Rows are points. The points of each table are mixes of a few directions, plus a little noise. How many directions does each table use, and how many do they share? Where both have some left over, give the other angles between the two spaces (their principal angles), to ten degrees, smallest first.

First (4 x 3):
[[ 3.0 -1.7 -6.2]
 [ 0.8 -6.4  4.9]
 [-1.0  4.1 -2.1]
 [-2.9  4.0  3.4]]
Second (7 x 3):
[[  1.4   0.5  -0.3]
 [ -2.3  -0.6   0.3]
 [  4.6   1.5  -0.9]
 [  3.6   1.1  -0.5]
 [  3.2   0.9  -0.7]
 [  3.9   1.0  -0.9]
 [-14.4  -4.2   2.9]]
Directions: first 2, second 1, shared 0; angles 60

First, 9 rows:
[[-3.3  0.8 -6.2  4.0 -3.8 -2.2]
 [ 2.0  0.7 -2.2 -2.3  5.5  4.1]
 [ 1.4 -1.2  7.8 -1.9 -4.7 -0.3]
 [-3.0 -0.1 -1.4  1.5 -2.6  0.7]
 [ 5.9  0.2  4.5 -4.3 -2.8  2.4]
 [ 4.1 -1.3  9.9 -4.3  0.5  0.3]
 [ 2.1  1.1 -4.9  1.0 11.2 -3.9]
 [-6.0 -0.3 -3.8  3.8  2.5 -1.4]
 [-3.1  0.3 -3.7  2.6 -5.9 -0.1]]
Second:
[[-2.2  1.2 -1.6  2.6  2.8  5.7]
 [-4.5 -3.5  3.8 -3.2 -5.0 -4.0]
 [-1.5  1.8 -8.5 -1.1  1.9  0.5]
 [ 4.3 -0.3 -6.2  1.1  2.5  7.9]
 [ 5.1 -0.8  8.0 -0.2 -1.8 -6.4]
 [ 1.6  1.2  1.6 -1.5 -1.2 -8.3]
 [-2.4 -0.1  3.1  2.2  0.7  4.4]]
Directions: first 4, second 4, shared 2; angles 40, 60

First (10 x 11):
[[ 4.7 -1.1  9.5 -3.1  4.5 -0.9 -0.6 -5.8  1.9 -4.4  3.1]
 [ 1.5  2.8 -8.1 -0.7 -6.7  0.4  4.5  4.6 -4.8  4.6 -2.5]
 [-1.9 -5.2 -5.8 -5.8 -1.0 -3.9 -4.6  1.9 -0.5 -5.7 -4.3]
 [ 0.6  2.4  7.8  4.3  3.2  2.3 -0.1 -5.6  2.6  1.0  2.5]
 [-2.3 -0.6 -5.5 -0.2 -2.6 -0.2 -1.5  1.6 -1.2  0.3 -3.5]
 [-0.6  0.2 -6.8 -1.0 -5.0 -0.3 -1.8 -0.6 -2.7 -0.2 -6.6]
 [ 6.2  5.8  3.1  1.2 -2.5  2.3  8.3  0.4 -3.0  5.8  3.9]
 [ 4.9 -2.4  6.2 -6.2  4.0 -2.8  3.2  1.7  0.8 -3.4  6.4]
 [-5.8 -1.3  0.8  4.3  3.3  1.0 -4.2 -0.4  3.4 -0.2  0.5]
 [-7.9 -0.6 -1.1  6.9  2.5  1.7 -3.3  1.9  3.4  2.1  0.9]]
Second, 8 rows:
[[  2.3  -0.8   5.1   5.3  -2.3   1.5  -3.5   5.1  -4.5  -0.1   0.3]
 [  0.5  -6.7  10.3   1.2  -5.9  -8.9  -0.1   0.2  -4.6  -5.9   0.6]
 [  3.6   1.1   4.7   8.3  -1.7   5.6  -5.8   8.2  -5.7   2.0   0.3]
 [ -2.4   4.9 -11.1  -5.6   5.8   4.3   3.3  -4.7   6.9   3.8  -0.7]
 [ -0.3   0.3  -0.8  -0.6   0.4   0.1   0.4  -0.6   0.6   0.2  -0.1]
 [ -0.8   3.4  -6.1  -1.8   3.4   4.0   0.8  -1.2   3.2   2.9  -0.4]
 [ -1.1  -2.2   1.2  -2.6  -1.0  -4.4   2.0  -2.8   0.7  -2.3   0.1]
 [ -1.9   0.0  -3.2  -4.3   1.4  -2.1   2.9  -4.2   3.3  -0.5  -0.2]]
Directions: first 4, second 2, shared 0; angles 50, 80

First, 8 rows:
[[ -0.9  -1.9   4.2  -3.1  -1.3  -0.1   4.1   3.1  -5.2  -3.4  -5.9  -6.7
   -2.4  -1.1   1.9   5.5   0.7   3.0]
 [ -0.3  -1.2   3.0  -2.4  -1.0   0.1   3.1   1.7  -3.7  -2.3  -4.0  -4.8
   -1.7  -0.7   1.6   3.7   0.4   2.1]
 [  1.2   2.3  -5.4   4.1   2.1  -0.3  -5.3  -3.5   6.8   4.4   7.8   8.5
    3.3   1.2  -2.5  -7.2  -0.6  -3.7]
 [ -0.4  -0.9   2.5  -1.7  -0.8   0.1   2.3   1.6  -3.1  -2.0  -3.4  -4.1
   -1.6  -0.2   1.1   3.2   0.3   1.7]
 [ -0.2  -0.1   0.0  -0.5  -0.1  -0.2   0.2   0.2  -0.4  -0.3  -0.4  -0.5
    0.0  -0.1  -0.1   0.5   0.1   0.1]
 [  1.9   3.7  -9.0   7.2   3.1  -0.1  -8.8  -6.3  11.2   7.3  12.8  14.5
    5.2   2.0  -4.5 -11.8  -1.7  -6.4]
 [ -1.0  -1.9   4.2  -3.3  -1.6  -0.1   4.4   2.7  -5.3  -3.5  -6.3  -6.8
   -2.4  -1.2   2.1   5.8   0.7   2.6]
 [  0.1  -0.4   0.2  -0.4   0.1   0.0   0.3   0.1  -0.3  -0.1  -0.3  -0.4
   -0.2   0.3  -0.1   0.1   0.0   0.3]]
Second:
[[  3.6  -2.7  -1.9   3.7   9.6   1.7  -2.3   3.6   4.6  -0.4 -13.6   3.7
   -8.9  -9.8   3.7  -0.1 -10.2 -12.2]
 [  4.3   2.8  -1.3  -3.7  -1.6   4.6  -2.5  -4.1  -2.1  -0.7   1.9  -2.4
    2.1   3.6   4.3  -1.5  -4.8   5.0]
 [ -4.4   1.4   1.4  -1.4  -5.2  -2.6   2.9  -2.2  -3.8   1.4   9.2  -1.7
    5.8   5.8  -3.7   0.6   8.2   8.4]
 [ -5.5  -4.2   2.3   4.6  -0.4  -6.6   2.4   6.3   3.0   0.6  -1.8   2.7
   -2.3  -3.9  -6.7   1.8   8.2  -6.7]
 [ -2.0   2.4  -1.2  -0.7   2.3   0.6   3.7  -6.1  -5.3   2.3   5.1  -0.4
    3.7   2.5   0.6   0.7   0.1   8.0]
 [  2.5   2.2  -1.0  -2.2  -0.6   3.2  -1.6  -3.1  -1.5  -0.3   1.5  -1.4
    1.6   2.5   3.0  -0.7  -3.4   3.7]
 [  1.1   0.0  -2.3   2.0   8.4   1.8   1.9  -2.7  -1.3   1.5  -4.6   2.0
   -2.9  -4.8   3.1   0.4  -6.7  -1.6]
 [  3.2   1.8  -0.6  -2.9  -2.3   3.1  -2.5  -1.7  -0.6  -1.1   1.3  -1.9
    1.3   2.6   2.8  -1.1  -2.9   2.8]
 [ -5.3  -1.8   2.9   1.4  -5.7  -6.1   2.0   4.4   1.4   0.1   4.2   0.1
    2.0   1.7  -6.9   1.2  11.1  -0.5]
 [  0.2  -2.5   1.8   0.5  -4.6  -2.2  -2.9   6.2   4.9  -2.2  -2.5   0.4
   -2.1  -1.0  -2.5  -0.1   3.4  -6.3]
 [  2.3   0.6  -0.3  -1.2  -0.6   2.0  -1.8  -0.5   0.3  -0.6  -0.8  -0.8
   -0.3   0.4   2.2  -0.5  -2.6   0.0]]
Directions: first 1, second 3, shared 0; angles 90

First (9 x 32):
[[  0.4   0.3   0.0   2.2   1.0   0.8   0.9  -0.3  -1.7  -1.3   1.8  -0.1
   -0.9   1.8   0.4   0.2  -0.1  -2.4   1.3   0.1   0.9   1.4   0.5  -0.1
    0.6   1.8  -0.2   0.4  -2.5   0.4  -1.1   0.0]
 [  0.4  -0.3  -0.1  -0.6  -0.5   0.1   0.1  -0.3   0.4   0.2  -0.3   0.0
    0.3  -0.3  -0.1   0.0   0.3   0.6  -0.2  -0.3  -0.1  -0.5  -0.3   0.3
   -0.3  -0.4   0.1  -0.5   0.7   0.1   0.4   0.1]
 [ -0.1   0.0   0.2   1.2   0.6   0.5   0.3  -0.2  -1.0  -0.6   0.6   0.1
   -0.8   0.5   0.0   0.1   0.0  -1.1   0.5  -0.1   0.2   0.7   0.1  -0.4
    0.6   0.7  -0.1   0.5  -1.2   0.0  -0.7  -0.2]
 [  1.1   0.3   0.6   3.3   0.8   0.5   1.8  -1.3  -2.4  -2.1   2.6   0.2
   -1.3   3.9   1.2   0.3   0.3  -3.8   2.3   0.0   1.4   2.1   0.9  -0.1
    0.8   3.4  -0.2  -0.5  -4.7   0.1  -1.7  -0.3]
 [  6.5  -2.2   1.8   1.6  -4.5  -2.1   5.8  -7.4   0.3  -5.5   2.5   2.2
    1.5   9.2   4.4   2.9   2.1  -5.5   1.8  -0.7   1.2  -0.4  -0.4   3.5
   -2.2   5.5   0.9  -5.5  -5.7  -0.2  -1.0   0.0]
 [ -1.0  -2.4  -0.8 -16.9  -8.7  -4.4  -4.8  -0.2  14.3   7.1 -12.0   0.8
    7.3 -12.4  -3.1   0.9   1.6  17.2 -10.3  -0.7  -6.5 -11.8  -3.3   3.5
   -6.1 -12.9   2.8  -3.8  19.0  -1.8   8.0   1.3]
 [ -3.7   1.8  -0.6   4.4   5.3   2.5  -1.8   4.6  -4.9   1.0   2.7  -1.2
   -3.3  -1.1  -1.3  -1.8  -1.7  -2.3   2.2   0.8   1.5   3.8   1.2  -3.2
    3.4   1.1  -1.0   4.5  -2.9   0.5  -2.0  -0.4]
 [  4.8  -1.2   1.3   3.5  -2.4  -0.7   4.3  -5.3  -1.5  -4.9   3.0   1.3
    0.1   8.2   3.3   1.5   1.3  -5.8   2.6  -0.5   1.7   1.4   0.2   1.8
   -1.0   5.2   0.1  -3.5  -6.0  -0.1  -1.5  -0.3]
 [ -8.5   3.1  -2.2   0.9   7.8   3.7  -6.5  10.1  -3.7   5.9  -1.1  -3.0
   -4.0  -9.9  -5.4  -3.9  -3.1   3.9  -0.8   1.1  -0.2   2.6   1.0  -5.4
    4.9  -4.5  -1.3   8.5   3.8   0.4  -0.4   0.2]]
Second:
[[  6.5  -4.2   1.5  -3.2  -2.7   1.5   3.8  -5.5   8.1   3.0  -2.8   2.0
   -4.4  -3.0   2.1   1.9   0.8   3.3   2.2   8.2   0.0  -5.5   1.8  10.1
    1.5  -3.5  -2.5   0.0   1.9  -6.2   8.3  -0.5]
 [  4.8  -2.7   1.0  -3.0  -1.8   1.6   2.2  -3.6   6.8   2.6  -2.5   1.4
   -3.4  -3.1   1.9   1.4   0.1   3.9   1.0   5.2   0.3  -3.6   1.4   6.5
    0.8  -3.3  -1.8  -0.3   2.3  -4.9   5.8  -0.1]
 [ -4.5   3.9  -0.3   0.8   1.2   1.4  -2.6   3.3  -1.1  -1.0  -0.4  -3.5
    2.7   1.0  -1.0   0.5  -0.4   2.8  -2.6  -8.2  -0.2   3.1  -1.6  -9.1
   -2.4  -0.9   1.6  -2.3   2.6   3.9  -5.7   0.3]
 [  8.5  -4.5   0.0  -4.4  -2.5   0.8   2.3  -4.2   9.6   4.7  -1.3   5.3
   -6.8  -6.0   4.0  -0.8  -1.2   3.8   1.8  11.0   0.4  -4.0   4.0  11.7
    2.5  -3.6  -3.5   3.3   0.9  -9.2  11.2   0.0]
 [ -8.5   4.7  -1.0   4.6   3.0  -1.6  -3.4   5.5 -10.8  -4.6   2.7  -4.1
    6.5   5.5  -3.6  -0.5   0.4  -5.1  -1.9 -10.5  -0.3   5.4  -3.2 -12.0
   -1.9   4.8   3.5  -1.5  -2.1   8.8 -11.2   0.1]
 [ -2.2   0.3  -0.9   2.8   1.4  -2.6  -0.6   1.7  -7.0  -2.2   3.0   0.9
    2.0   3.0  -1.3  -1.8   0.1  -6.1   0.5  -0.4   0.2   2.0  -0.6  -1.1
    0.5   4.6   1.1   1.5  -4.2   2.6  -2.7   0.0]
 [  4.3  -2.4   1.7  -3.0  -2.2   2.1   2.8  -4.1   7.5   2.1  -3.4   0.0
   -3.0  -2.6   1.3   2.4   0.5   4.8   1.1   4.1  -0.1  -4.1   0.8   5.7
    0.6  -4.1  -1.6  -1.3   3.3  -4.2   5.4  -0.3]
 [ -6.1   0.7   1.8   4.3   1.3  -1.2   1.4   0.1  -9.0  -5.5  -0.4  -5.5
    6.3   7.9  -4.9   3.6   3.2  -6.2   0.8  -6.6  -0.5  -0.1  -4.5  -5.2
   -1.3   4.7   2.8  -4.9  -1.5   7.8  -8.6  -1.4]
 [ -3.7   2.5  -1.7   2.6   2.1  -1.7  -3.0   4.2  -6.5  -1.8   2.9   0.3
    2.4   1.7  -0.7  -2.6  -1.0  -3.8  -1.3  -3.5   0.2   4.3  -0.4  -5.6
   -0.2   3.3   1.3   1.8  -2.9   3.4  -4.6   0.3]
 [  4.4  -1.3  -0.5  -2.9  -1.1   0.9   0.1  -1.4   5.9   3.4  -0.3   3.1
   -3.9  -4.7   2.8  -1.4  -1.5   3.6   0.0   4.9   0.4  -1.1   2.7   4.7
    1.1  -3.0  -1.9   2.3   1.0  -5.0   6.0   0.6]
 [ -3.2   2.8  -1.4   1.5   1.6  -1.0  -3.2   3.9  -4.1  -0.8   2.2   0.0
    1.7   0.4  -0.2  -2.3  -1.2  -1.4  -1.7  -4.3   0.1   3.9  -0.1  -5.9
   -0.7   1.5   1.1   1.4  -1.3   2.6  -4.0   0.6]]
Directions: first 2, second 3, shared 0; angles 40, 50

First (11 x 32):
[[ -1.1   2.5  -0.3  -1.0   2.1  -3.5   2.9   4.5   0.9  -3.2  -1.9   2.1
   -1.2  -0.5   2.9   0.1   2.7   1.6  -0.3  -3.6  -1.8  -0.8   2.5  -0.1
   -1.4  -1.9   0.5   1.7  -1.1  -0.3   1.2  -0.2]
 [ -1.2  -2.6  -4.8   0.1  -5.0   4.8  -0.7  -0.5  -1.8   5.4  -1.3  -2.7
    1.1   2.4  -0.4  -2.5  -2.0  -0.9   1.5  -1.5   3.0   1.9  -2.0  -0.2
   -2.8   0.6   2.8  -1.3   2.1  -1.9   2.2  -1.7]
 [ -1.1  -5.5   0.9   5.9  -1.0   4.7  -3.1  -5.7  -3.9  -0.3   6.6  -2.4
    2.2  -1.1  -3.2  -0.5  -2.6  -1.5  -2.1   6.3   4.8   1.0  -5.6  -4.7
    3.2   4.5  -1.7  -6.0   4.2  -1.1   0.5   5.3]
 [  3.0   7.9   2.8  -7.0   4.5  -8.2   3.3   5.7   6.0  -2.7  -6.2   4.1
   -3.0  -0.4   3.0   2.6   3.9   2.0   1.5  -5.1  -7.6  -2.3   7.4   6.0
   -1.3  -5.5  -0.1   7.7  -6.1   2.8  -2.8  -5.1]
 [  6.9   6.7  10.7  -4.8   8.1  -8.5  -1.6  -2.7   6.7  -4.5   0.0   4.1
   -2.2  -3.2  -2.5   6.4   1.4   0.3  -0.8   4.8  -8.4  -3.6   4.2   5.8
    5.9  -1.9  -5.1   5.7  -6.8   5.8  -8.4  -1.5]
 [ -2.9  -1.3  -8.1  -1.2  -6.4   4.4   1.7   3.7  -1.7   5.8  -4.4  -2.3
    0.5   3.6   2.4  -4.3  -0.6  -0.2   2.6  -6.1   3.1   2.3   0.1   0.5
   -6.0  -1.4   5.1   0.3   2.0  -3.0   4.5  -3.6]
 [ -0.3  -3.8  -2.1   1.9  -3.8   5.2  -2.6  -4.1  -2.1   4.2   1.9  -3.0
    1.7   1.2  -2.4  -1.3  -3.0  -1.5   0.3   2.4   3.6   1.7  -3.6  -1.0
    0.0   2.3   0.5  -2.9   2.5  -1.0   0.4   0.5]
 [ -1.0  -3.6   6.0   7.1   4.8  -0.6  -1.9  -4.7  -2.9  -7.5   9.0   0.8
    1.2  -4.1  -2.4   1.7  -0.1  -0.2  -4.5   7.9   2.1  -1.1  -4.5  -6.5
    6.5   4.5  -5.1  -5.7   2.8   0.3  -0.8   8.5]
 [  5.7   0.0   2.1  -4.0  -3.1   3.4  -5.7  -8.0   3.0   8.7  -1.0  -2.7
    0.7   1.6  -5.9   2.0  -4.5  -2.7   2.4   5.1  -1.4   0.5  -1.5   6.0
    1.6   0.3   0.0   2.1  -2.3   2.7  -5.5  -4.5]
 [ -1.3  -1.6  -4.7  -0.6  -4.7   3.8  -0.1   0.7  -1.2   4.8  -2.3  -2.1
    0.8   2.3   0.5  -2.6  -1.4  -0.6   1.6  -2.6   2.5   1.7  -1.0   0.5
   -3.3  -0.3   3.0  -0.2   1.4  -1.8   2.3  -2.2]
 [ -6.5   1.5  -2.3   3.7   4.2  -5.7   7.4  11.1  -2.6 -10.8   0.1   3.7
   -1.6  -2.0   7.8  -1.9   6.4   3.9  -2.5  -7.3   0.4  -1.2   3.3  -6.4
   -2.6  -1.7   0.6  -0.8   1.6  -2.9   6.4   4.5]]
Second, 9 rows:
[[ -4.6   4.2   2.8   0.0  -1.1   1.8   1.8   5.4  -2.7  -1.4   1.4   6.5
    6.9  -0.3  -3.8   0.4   4.2   5.5  -1.1  -2.6   4.1  -2.3   1.0  -4.7
    4.3   0.9  -1.3  -3.4   1.3   3.5  -0.6   2.5]
 [  3.0  -0.4  -3.4  -3.0   1.6   3.6  -4.7  -2.4   0.0   2.9   0.0   0.0
    1.0   3.7  -5.7   4.4  -1.4   2.6   5.9   3.1  -1.4   2.5   0.6  -0.2
   -0.3   0.0   1.8   1.9   4.4  -2.8   0.5   0.1]
 [ -1.5   1.0   1.9  -0.5   5.0   0.5  -1.4   2.7  -0.5  -1.0   2.4   4.1
    0.4  -0.6   0.7   2.8   3.7   4.0   2.2   0.5  -2.0   4.2  -0.8  -2.6
    1.4   0.1  -0.9  -0.4   1.0  -3.4   1.5   2.8]
 [  0.1  -1.9   0.1   0.4   4.3   2.0  -3.4  -1.8  -1.2  -0.6   4.0   4.0
    0.9  -0.2  -2.5   2.4   1.0   4.3   4.1   3.8  -2.9   3.4  -1.9  -3.4
    1.3   1.1  -1.1   0.1   2.6  -4.1   0.8   0.1]
 [  7.7  -0.6  -9.9  -4.0   5.8  -1.8  -3.4  -2.2   1.8  -3.7  -3.2  -4.0
   -4.7   6.2  -5.1   7.3  -3.0   1.4   8.5   3.1  -5.0   0.2   6.0   0.7
   -4.7  -2.6   4.6   7.2   7.8  -5.3   3.2   1.1]
 [  1.0  -3.0  -3.4   1.6   1.4   0.7  -1.8  -3.4  -2.2  -4.0   3.4   4.2
    2.4   0.5  -6.2   0.5  -1.5   4.8   4.0   3.7  -1.7  -2.9   0.1  -5.0
    0.7   1.3  -0.7   1.0   4.5  -1.7   0.0  -3.4]
 [ -1.9  -0.4   6.8   5.2  -4.8  -5.5   6.2  -0.1   1.9  -1.3  -1.6  -8.8
   -4.8  -5.3  10.8  -6.5  -1.5 -11.9 -13.2  -2.9   4.6  -3.5  -2.4   5.3
    0.1   0.5  -2.2  -4.3  -8.5   6.4  -2.1   3.5]
 [ -6.5   1.2   4.8   2.0  -4.5  -1.9   5.8   5.0  -0.2   1.0  -0.6   4.9
    1.5  -5.0   7.6  -8.0   3.5  -0.1  -5.6  -6.7   0.8  -1.4  -2.1   0.5
    0.0  -0.5  -2.3  -2.2  -8.1   2.9  -1.2  -5.9]
 [  2.7   0.0   0.4  -1.6  -7.7   0.5   0.8  -3.0   3.4   8.1  -5.9 -10.9
   -3.7   1.0   4.1  -3.2  -4.9 -10.7  -5.0  -1.8   3.4  -0.4  -0.7   9.4
   -2.9  -0.9   2.3   0.0  -5.1   4.4  -2.2  -1.0]]
Directions: first 3, second 6, shared 2; angles 80

First, 9 rows:
[[-0.6  4.7  8.7  3.2 -7.7  2.4 -1.1  0.0 -0.7 -6.8  1.4 -2.4 -2.3 -3.7
  -4.7 -2.9 -8.4  0.2  2.4  5.6 -8.8  5.1 -2.9  4.4  0.9 -5.4  0.2  4.9
   1.8  8.1  2.1  2.0]
 [-5.4  0.1 10.3  3.7 -0.5  2.8  4.0  1.4 -1.6 -4.8 -4.3  1.6 -0.7  3.0
  -3.6 -5.0  1.2  1.4  5.2 -5.9 -5.7  1.8 -2.3  1.4 -0.7  3.1 -4.6  2.2
   0.1 -1.5 -6.7 -3.8]
 [ 4.4 -2.4 -7.2 -1.5  0.8 -1.8 -1.5  1.3  1.4  4.1  2.2  3.4  2.3  0.0
   3.6  3.5  1.1 -0.1 -1.9  1.7  3.8 -1.5  1.4  1.3  0.2 -1.1  2.4 -0.5
   1.0  0.7  1.8  1.8]
 [-4.1  7.7 15.4  1.5 -4.3  5.6 -2.7 -0.7 -0.9 -9.2 -9.7 -3.7 -4.4 -1.6
  -3.3 -5.2 -5.6  1.6 10.9  0.2 -6.0 -0.5 -4.4 -3.7  0.7 -1.7 -1.6 -0.1
  -1.5  4.3  4.7  1.7]
 [ 2.1 -2.1 -8.6 -1.2  0.9 -3.3  0.2 -1.7 -0.1  3.9  7.8 -2.4  0.8 -1.9
   0.2  2.7  0.2 -1.6 -8.4  3.3  2.2  1.6  2.9  1.1  0.1 -1.1  1.7  0.2
   0.4 -0.5  0.1  0.5]
 [ 5.0 -6.3 -6.4 -0.7  3.8 -0.5  0.7  5.2  2.3  6.0 -2.7 11.9  5.7  5.5
   6.7  3.6  6.0  1.6  3.5 -4.7  5.6 -4.2 -0.1  3.3 -0.8  2.7  0.5 -0.7
   2.3 -2.0 -3.1 -0.6]
 [ 2.7  2.3 -9.1 -4.9  1.1 -3.0 -4.8 -4.6  0.4  3.5  4.0 -7.5 -2.2 -5.0
   1.6  3.6 -2.1 -2.1 -6.8  6.4  5.8 -1.9  3.0 -5.5  0.9 -2.8  4.1 -3.8
  -2.2 -0.1  8.5  3.9]
 [-5.5 -0.1  2.9 -0.2  3.9  0.3  2.6 -2.0 -1.7 -0.4 -2.8 -3.4 -1.8  2.1
  -1.6 -2.8  4.4 -0.4 -0.6 -5.5  0.8 -1.1  0.9 -4.8 -0.9  5.0 -3.1 -2.7
  -2.8 -6.5 -3.9 -3.6]
 [ 1.2 -4.0 -6.0 -0.1  2.2 -2.3  2.0  0.9  0.2  3.8  4.0  2.8  2.5  1.7
   1.3  2.0  3.2 -0.2 -4.3 -1.4  2.1  0.6  1.7  2.4 -0.8  1.3 -0.2  0.6
   1.1 -2.4 -3.8 -1.6]]
Second:
[[ -3.1  -0.9   6.0   1.8  -3.8   1.2   3.8   0.0  -2.7  -2.9   2.7   0.1
   -2.7   2.3  -5.9  -1.8   0.8   0.0  -0.5  -0.2  -4.8   4.3   0.4  -1.4
    0.0  -0.2  -0.8   1.8  -2.7   0.0  -4.1  -4.9]
 [  2.8   0.7  -5.5  -1.6   3.5  -1.1  -3.4   0.3   2.8   2.3  -2.6  -0.2
    2.5  -2.2   5.3   1.3  -0.5  -0.1   0.5   0.1   4.5  -3.8  -0.3   1.1
   -0.1  -0.2   1.3  -1.6   2.3  -0.1   3.8   4.6]
 [  1.6   0.3  -2.9  -0.9   1.6  -0.6  -1.8   0.0   1.6   1.1  -1.2   0.0
    1.4  -0.8   2.9   0.8  -0.1  -0.3   0.2   0.0   2.1  -2.1  -0.2   0.6
    0.0   0.2   0.6  -1.0   1.0   0.1   2.2   2.3]
 [  1.1   0.4  -1.9  -0.8   1.1  -0.5  -1.3   0.3   1.1   0.8  -1.0   0.0
    0.8  -0.8   1.9   0.4  -0.4   0.1   0.3  -0.1   1.5  -1.6  -0.1   0.5
    0.2  -0.1   0.4  -0.5   1.2   0.1   1.6   1.4]
 [  0.2   0.2  -0.9  -0.2   0.4  -0.2  -0.2  -0.1   0.4   0.6  -0.2   0.0
    0.2  -0.3   0.8   0.4  -0.2   0.0   0.2   0.1   0.7  -0.5   0.1   0.3
   -0.3  -0.1   0.3  -0.2   0.2   0.1   0.3   0.6]
 [ -1.5  -0.4   2.3   0.8  -1.6   0.6   1.7  -0.2  -1.3  -1.2   1.5   0.1
   -1.1   0.7  -2.2  -0.7   0.1  -0.1  -0.4  -0.1  -1.8   1.7   0.3  -0.4
    0.3  -0.1  -0.4   0.9  -1.0  -0.1  -1.6  -2.1]
 [-10.8  -2.8  20.4   5.9 -12.6   4.5  12.7  -0.2 -10.2  -9.7   9.6  -0.1
   -9.1   7.6 -20.3  -5.8   1.5   0.2  -2.2  -0.2 -16.7  15.0   2.0  -5.1
   -0.6  -0.3  -4.1   5.7  -8.4   0.3 -14.4 -16.3]
 [  4.0   0.8  -7.7  -2.1   4.7  -1.5  -4.9   0.3   4.0   3.6  -3.6   0.4
    3.4  -2.7   7.8   2.1  -0.7   0.0   0.9   0.4   6.2  -5.6  -0.6   1.9
    0.0   0.2   1.7  -2.1   3.3  -0.1   5.4   6.2]
 [  4.4   1.1  -8.2  -2.5   4.8  -1.8  -5.1   0.0   4.3   3.6  -3.8   0.0
    3.6  -2.9   7.9   2.0  -0.6  -0.1   0.8   0.3   6.6  -5.8  -0.9   1.8
    0.4   0.4   1.5  -2.0   3.3  -0.2   5.4   6.4]
 [  4.3   0.8  -8.1  -2.5   5.2  -1.7  -5.2   0.2   4.1   3.8  -4.2   0.0
    3.7  -3.4   8.2   2.4  -0.6   0.1   0.5   0.2   7.0  -6.3  -1.0   2.1
    0.0   0.4   1.9  -2.3   3.4  -0.1   6.1   6.8]
 [ -3.4  -0.5   6.6   1.9  -3.9   1.2   4.1  -0.1  -3.1  -3.1   2.8  -0.1
   -2.6   2.3  -6.1  -1.8   0.8   0.0  -0.5   0.0  -5.4   5.0   0.5  -1.6
   -0.3  -0.2  -1.5   1.6  -2.7   0.2  -4.4  -5.1]]
Directions: first 4, second 1, shared 0; angles 30
